Each row is a point. To make a cloud, some directions were put in groups of two or more. Within a group, all points are equally far from the middle, so they leave a hole (a ring in 2 directions, a hollow ball in 3). The other directions are filled evenly. Then the cloud was stretched, turned, moved and blurred a little. Count the holes, and give their numbers of directions, smallest first.
In the rows, 128 means zero.

Cloud:
[[134  89 127]
 [113 106 110]
 [154  97 200]
 [182 157 111]
 [162 128 169]
 [100 149 136]
 [119 118  87]
 [171 139 145]
 [ 99 147 141]
 [ 87  84 168]
 [134  98 107]
 [183 156 110]
 [ 92 128 126]
 [157  95 190]
 [104  73 171]
 [153  91 199]
 [ 93 141 159]
 [154 146 158]
 [157  94 188]
 [112 158  86]
 [125 112  87]
 [153  85 185]]
Holes: 1 (2)

Cloud, 32 rows:
[[ 85 161 172 162]
 [ 85  93 164 140]
 [134 126 105  93]
 [141 104 165 111]
 [107 170 155 187]
 [108 194 129 119]
 [155 136  97 111]
 [148 112 168 156]
 [148 100 158 153]
 [ 89  84 152 151]
 [ 90 152 170 174]
 [ 90 166 164 173]
 [154 199 139 160]
 [ 97 136 171 179]
 [ 97 192 132 130]
 [116 153 166 188]
 [ 89  87 110 121]
 [102 154  99 109]
 [ 88  95 166 125]
 [ 98 110 167 174]
 [136 174 190 129]
 [ 91 118  91 121]
 [100 108 105 101]
 [120  78 127 161]
 [ 85 159 174 160]
 [ 99 181 138 178]
 [120 197 171 125]
 [ 94 117 183 124]
 [153 174  95 153]
 [152 138  98 108]
 [ 93 147  87 141]
 [122 200 167 125]]
Holes: 2 (2, 2)

Cloud (52 x 6):
[[134  84 166 201 126 145]
 [158  89 136  81  57 139]
 [ 85  62  92 132 123 193]
 [155 110 174 113  81 159]
 [161 125 115 118 104  68]
 [ 81  90 124 122  82 168]
 [162 114 122  69 115 101]
 [ 64 111  99 106 160 123]
 [202 112 185 139 114 135]
 [102 119 100 200  93 107]
 [114 107  90 185  93 126]
 [ 76  84 107 124 138 192]
 [143 141 108 159  73 117]
 [178 131 142 121 178 133]
 [133 147 132  74 140 106]
 [157 128 123  97 150 177]
 [157 101  98 128  57 126]
 [110  52  97 102 169 153]
 [ 89 153  97 194 168 119]
 [129  70 119 147 117  98]
 [175 134 155 130 104  90]
 [ 86 116 131 114 118 188]
 [106 124 171 127  88 119]
 [128 103 125 156 198 139]
 [ 85 109 112 192 111 141]
 [ 85 114 146 130  79 107]
 [123  92 134 152 202 149]
 [152 158 140 167  88 126]
 [171  97 119 133  67 116]
 [102 113 168 124 103 108]
 [143 141 105 148  61  61]
 [167  75 154 181 123 130]
 [162 147 170  97 155 115]
 [176  70 175 183 146 140]
 [115  83 174 121 138 131]
 [128  85  77 158 103 159]
 [161 141 131 104 163 123]
 [135  90 116 154 124  80]
 [106 159 188 140 113  88]
 [ 78  90  97  64 134 181]
 [126  79 147 143 180 128]
 [105  82 135  93  60 148]
 [178  93 141 153 116 103]
 [133 151 187 125 102 101]
 [116 124 162 101  94 102]
 [131 111  68 139  97 146]
 [ 58 145  98 107  92 143]
 [125 155 121  79 146 123]
 [ 64 103  95 103  76 160]
 [ 80 106 134 134  94  86]
 [ 85  97 116  69 155 162]
 [150 133 131  74 125  98]]
Holes: 2 (2, 2)
